Every row gives one point. Each copy is the shape, with its points in the same order, stretched, turned, moved and blurred by noise. Some copies are also mirrored. Which?

Shape, 6 rows:
[[  8   5]
 [-47 -26]
 [-23 -69]
 [  7  -5]
 [-16  -3]
 [-20   6]]
Copy 1 (6 x 2):
[[  4  -9]
 [ 42  39]
 [ 91   9]
 [ 16 -11]
 [ 17  12]
 [  4  19]]
Copy 1 is: mirrored
Copy 2, 6 rows:
[[  6   5]
 [ 52 -42]
 [ 85   2]
 [ 17  10]
 [ 21 -17]
 [ 14 -25]]
Copy 2 is: only turned
Copy 3, 6 rows:
[[ -4  -2]
 [ 62 -20]
 [ 40 -74]
 [  1 -14]
 [ 22  -4]
 [ 26   8]]
Copy 3 is: mirrored

Shape (8 x 3):
[[ 45 -14  14]
 [-24  -4  93]
 [-19 -44 -39]
 [ 26 -31 -25]
 [  8  13 -19]
 [-31   0 -26]
 [-28  -3 -21]
 [  9   5 -16]]
Copy 1, 8 rows:
[[ 32  24 -27]
 [-38  42  38]
 [ 62 -35  15]
 [ 61  -6 -18]
 [ 16  -6 -21]
 [ 20 -31   1]
 [ 22 -26   3]
 [ 20 -11 -29]]
Copy 1 is: only turned
Copy 2:
[[ 24  -8  53]
 [-57 -82   8]
 [ 59 -24 -34]
 [ 49  -1  22]
 [  7   6   7]
 [ 10 -14 -32]
 [ 12 -17 -35]
 [ 19   6   3]]
Copy 2 is: only turned
Copy 3, 8 rows:
[[ 45   3   8]
 [ 14 -90  74]
 [-32  -1 -61]
 [ 11  12 -39]
 [-17  34  -4]
 [-48   7 -12]
 [-45  11 -10]
 [-10  28  -6]]
Copy 3 is: only turned

Shape (10 x 6):
[[ -3 -26  36 -58  15  -9]
 [-21 -17   8  30  30  -6]
 [-27  38  -5   4   2 -74]
 [ 20 -28  44 -38  -9  -3]
 [-58  36   8  21  14  -8]
 [-50  38 -52  20  15 -27]
 [ 31 -24  36 -34 -34   2]
 [-19  39 -26  13  38  -9]
 [  9   0  46 -34  -6  12]
 [-10 -30  21 -50 -35 -15]]
Copy 1 (10 x 6):
[[ -4  69   2  -6  23  -7]
 [-54  -5  -6  12 -20 -10]
 [ 22  20  20 -19 -77 -29]
 [  2  43 -10 -29  30  17]
 [-26   9  29  18 -75  14]
 [ 15 -12  26  39 -67 -12]
 [ 17  37   1 -40  45  24]
 [  0  11 -14  37 -57   7]
 [ -1  47   0 -17   8  41]
 [ 22  37  34 -22  38  -5]]
Copy 1 is: mirrored
Copy 2:
[[ -1 -26  52  14 -39  16]
 [ 51  31  42 -11   3 -20]
 [-18  49  45  48  10   6]
 [ -8 -17  43   7 -62  -1]
 [ 13  58  36 -24  23   2]
 [  6  45  16  13  53  -5]
 [-30 -25  28  16 -64 -14]
 [ 22  33   2   7  26  17]
 [-10  -7  24  -5 -52  20]
 [-26 -23  55  18 -41 -18]]
Copy 2 is: mirrored
Copy 3 (10 x 6):
[[ 32  -7  61   5  -1 -22]
 [ -7 -29   7  20   1  32]
 [-27   8  17  83 -18  15]
 [ 44  11  32   1  -5  -6]
 [-37  -6  30  41  43  25]
 [-61 -19  -6  64  24  -8]
 [ 51  25  12   4   0 -15]
 [-59 -10  14  28  15   3]
 [ 22  23  44  -2  18  -7]
 [ 49   7  24  30  11 -31]]
Copy 3 is: mirrored
Copy 4, 10 rows:
[[ 19  54  74 -20  18  26]
 [-24 -25  12   2  45 -25]
 [-76 -19 -11 -60  13  17]
 [ 13  54  64  20  -6  13]
 [-48 -35 -28  -9  71  22]
 [-47 -70 -65 -70  36   6]
 [  8  60  50  25 -32  18]
 [-19 -57 -30 -39  28  36]
 [  8  35  53  22   5  45]
 [ 11  68  33 -12  -1  -1]]
Copy 4 is: mirrored

Shape:
[[  4  15  25  -7 -59  60 -29 -43]
 [-21   9   0  37 -53  25   5  36]
 [ 25 -35 -52  27 -55  40 -36   1]
 [-36  23   7  -1  24 -16   6 -26]
 [ 28  13 -33 -30  32  16  24   4]
 [ 19 -62   8  36 -44  18  -7 -25]
 [-42 -42 -63   1  13  22  49  18]
 [ 18 -46 -21 -44  35  57  -4   5]
 [  3  17  20 -20  19 -31  67 -24]
 [-59  28 -12   8 -32 -34 -37  24]
 [ -4  11  -7  27  33 -11   0 -12]]
Copy 1 (11 x 8):
[[ 11 -68 -49 -46  20  56  13   5]
 [-58   6  22 -61 -11  40  26  32]
 [-80  14 -41 -58  11  42  -9  21]
 [ 14 -27  13  20 -20 -23   5 -23]
 [ 22  33  -3  33  13 -18 -16  33]
 [-56  -7 -27 -58  68  41  -5 -29]
 [-79   7  19 -10  17 -54   2  35]
 [ 16   4 -23 -27  36 -20 -64  20]
 [ 36   6  18  43  46 -20  38  -1]
 [-24   0  13 -53 -92   0  39   5]
 [ -9   9  20  23  -8 -10 -21 -21]]
Copy 1 is: mirrored
Copy 2, 11 rows:
[[-41  34   1   0   8  83  54  16]
 [-38  26  11 -16  11  -6  24  48]
 [-63   7 -35 -21  74   9  -1  22]
 [-11  -3  42   8 -39  12  37 -20]
 [ 30 -13  32   0  32  -1  34 -13]
 [-36  22 -67 -23   5  10   4  16]
 [-10 -46  -8  12  15 -36  58  22]
 [ 18 -35  -4  28  35  36  23  11]
 [ 47   4  22 -25 -51 -12  63 -21]
 [-58 -11  62 -26  -8   8   7  19]
 [-14  10  22   6 -10 -13   2 -23]]
Copy 2 is: only turned

Shape (12 x 9):
[[  8  35  37 -24  35  15 -33  -3  30]
 [  8   1 -17 -58 -17  37  16 -44 -29]
 [ 32  27 -28 -40 -28  61 -59 -34  -5]
 [  7  -5  29 -16 -31  23  -3  26 -14]
 [ -8  10  26 -30 -33 -24  33   6  12]
 [  7   2  10 -22  48 -14   7 -37 -42]
 [  6  51  36  23 -28  -3 -34 -12 -16]
 [ -7  13 -35 -15  53  61  20 -20  38]
 [-21  -4  -9   8 -45 -26 -52 -56 -18]
 [ 64 -40  16   3  18  47   7 -35  31]
 [ 36  28  19  -9 -41 -16   4  32  24]
 [  5  34 -33   1 -39 -24 -61  40  55]]
Copy 1 (12 x 9):
[[ 23  13  23 -46  21  18  26 -21  -1]
 [ 19  24 -19   1 -38  31 -30  27 -52]
 [ 27  46  27 -12 -11  72 -24  26  18]
 [-23  36   1 -34  -9  -6 -17  -8   7]
 [-10  32 -48 -28   8 -27  12   5 -13]
 [ 23 -19  14 -22   0  -9 -33  23 -79]
 [ 17  41  14 -43  58 -15 -30  -9   0]
 [ 25 -22   1  37 -12  49  13 -27 -23]
 [ 19   9 -31 -51  41  25 -65  30  10]
 [ 53 -28  15 -11 -65 -13 -20 -16   8]
 [-10  43  -1 -25   8 -35  19   8  30]
 [-23  35   3 -26  56  29  30  18  94]]
Copy 1 is: only turned
Copy 2, 12 rows:
[[-62  36 -23  22   1  19   2  43  -5]
 [-69 -42  -3 -20  33 -37  24   6 -49]
 [-48 -55 -32  -2  61 -18  -5  57 -80]
 [-17   1 -18 -21   0 -31 -33  26 -18]
 [-20  47  -6 -30   8 -45  12 -20   3]
 [-50 -14  -3  25 -22  -6  49   1 -27]
 [  0  41 -36  24   0 -27 -24  -5 -36]
 [-89 -24  43  20  40  38   8   0  17]
 [ 11 -24 -73  -1  18 -30  36 -26 -36]
 [-56  -5  15 -30   5  55  -2  -8 -83]
 [ 10  47   0 -24  21 -34 -10  19 -39]
 [ 34  13 -30  -1  61 -24   9  59  -4]]
Copy 2 is: mirrored
Copy 3:
[[ 17  25 -47  -6 -65  24 -11 -28  17]
 [ 17 -25  23  22   2 -16 -21 -87 -39]
 [  5 -74 -35  39 -60  23  28 -93 -27]
 [ 32  -6  17   7 -47 -25  41 -29  35]
 [ 25  37   5 -18 -43 -61 -12   0 -20]
 [ 14  -6  20 -20  12  25 -71 -27   2]
 [ 26 -23 -25  37 -88   5  -2   8  -9]
 [-14  17 -40  33  39   5 -17 -39 -31]
 [-30 -43  41  33 -50  25  -6 -32 -38]
 [-23 -63 -13   1  16 -46   4 -22  40]
 [ 36 -13 -37 -29 -71 -63  31  31  -1]
 [-15 -20 -54 -19 -84   3  73  17 -24]]
Copy 3 is: only turned
Copy 4, 12 rows:
[[-26  31 -18  -7 -32 -21 -31  -9   9]
 [ 34 -62 -12 -12  -3  -3   9 -30  -3]
 [ 18 -46 -39  36 -71   5  -6 -40 -15]
 [ 22   7  28  13  -5 -20 -15 -41 -17]
 [ 37  -3  44 -28  23  -8 -10  19   0]
 [-10 -13 -38  12  32 -14  -5 -12  41]
 [ 22  42 -21  34 -26  27 -17 -31   4]
 [-25  -4 -52 -33 -16  -4  25  12 -54]
 [  8 -24   8  49 -34  45  23  -3  25]
 [ 26  12 -47   1  -8 -79  42 -18   9]
 [ 50  17  12   7   0 -22 -22  23 -12]
 [  4  -2  22  50 -54  28 -26  70 -48]]
Copy 4 is: mirrored

Shape, 15 rows:
[[ -3  13  -2 -19 -17  -9  33   8  24  49  16]
 [-20  31   7   2 -24  -8   2  26  23  40 -12]
 [  6 -28  16  -6 -15 -22  14  18  12  26  24]
 [ 14  11  36 -15 -19  -4 -31  13  19  -5  -8]
 [ 16   1  11   9  -4  51 -59   0  25  16  23]
 [-20  19  23   5 -28 -13  21  16  37 -17  16]
 [  8 -14  -9  10  -8  23  13 -25  32  11 -15]
 [-16  24  14 -47 -22 -12  26 -23  11   7   1]
 [  9 -84  21   5  14 120 -58  30 -30 -19  -9]
 [ 12  21   7   5 -31 -11  11   4 -32 -16   8]
 [  8   3 -12 -40  23 -12  30  27  21  -7  18]
 [-12   9  -3  -6  32  -4 -51 -31  -4 -12 -44]
 [-24  30  -1 -17  58 -12  35  17 -90 -19  15]
 [  9   7  78 -14  27 -17  30   2  24 -19  23]
 [-47  15  -8   4 -25 -17 -24 -16 -25  -9  15]]
Copy 1 (15 x 11):
[[ -31   -6   27  -29   23  -34  -19  -42   10   -2   42]
 [ -38    2   35  -46  -14  -20  -17  -49   10   -9   11]
 [ -19  -14   25   15    3  -26  -29  -11  -13  -20   27]
 [ -40  -16    3    8  -13   -7   21  -10  -12  -32  -20]
 [  -7   17   17  -20  -10  -34    5   -2   16   16  -49]
 [ -19    4    2  -26    7  -30   -3   -7  -21  -53   35]
 [  11    4    3  -31   30   -2   -7    3   49  -19   35]
 [ -26  -32  -18  -23   30   -5    2  -47    2  -21   36]
 [  10   61  -58   24  -12   33  -53   79   37   47 -121]
 [ -26   13  -25   -9  -35   -4    9   10  -23    7   29]
 [ -26   25   -2   29   30   -7   -4  -38  -18  -19   14]
 [  30   -4  -14    1   -3   55   26  -54   25   -9  -30]
 [  21   55  -31   28  -16   78  -16  -26  -68   69   -4]
 [   6  -18   16   29   41   20   33   25  -79  -43   16]
 [  12   -9  -21  -25  -34   -8  -17  -58    0   -3    8]]
Copy 1 is: only turned
Copy 2:
[[-33   7  11 -23  -3  -1 -51  21  22  17  20]
 [-30   2  21   0 -24   3 -45  13  29 -15  -7]
 [  3  12  15 -36   9  26 -28  16  14  22  11]
 [-12 -23  19  -5  17  16   8   4  34 -13  -4]
 [  7 -38 -22 -19  23 -20  10  35  27  -6 -42]
 [-22  -9  18  24 -22  31 -14  -2 -27  14   3]
 [-29   9  10 -19   8 -24  11  -6   4   7 -29]
 [-40   7  16  22  18   5 -18  -6  25  25  31]
 [ 86 -30 -14 -19  76 -69  37 -13 -19 -17 -77]
 [ -7  12 -29  12  -1  14   4 -17   7  -7  29]
 [ 13  -1  32  -9 -16 -16   0  13 -25  20  50]
 [  8  17  15  16  -4 -31  51 -22  69  -4 -25]
 [ 64  14 -33  47 -43 -38   0 -47   7  30  66]
 [  5 -56  29   2 -11  27  -1 -27   1  46  27]
 [  6  36 -26  47   0  17   1   2  27  16  -6]]
Copy 2 is: mirrored
Copy 3 (15 x 11):
[[  3  -7  -4  42   4 -15  13 -56  38   1 -36]
 [ 10  11  15  25 -15  10  14 -56  22  12 -36]
 [ 23 -20  -6  28  -8 -13  24 -36  28 -21 -10]
 [  3  -7  -3   9 -19  42   5 -34 -14  -1   4]
 [ 23 -19  27  13 -44  18 -45 -19  -6  27  29]
 [  1  41  -7  39 -20  16  -3 -31  14 -31 -15]
 [ 19  -3  12  -8  10  12 -24 -17  25   1  -1]
 [-37  12 -10  35  23  20  15 -39  13  -7 -24]
 [  9 -71  25 -62 -86  -2 -38  72   7   1  26]
 [ 12  10 -22  24  -2  18  18   5   2   1 -20]
 [-22  11 -40   4  -2 -21  16 -38   8 -14  -8]
 [ -3   8  30 -35  28  36   3 -17 -37  33  22]
 [-24  14 -21   1  12 -47  44  20 -32   3 -54]
 [ -8   2 -15  26   8   6  -7 -44 -40 -50 -27]
 [ -1  28  24  32  -2   8  19   3   9   8   8]]
Copy 3 is: mirrored
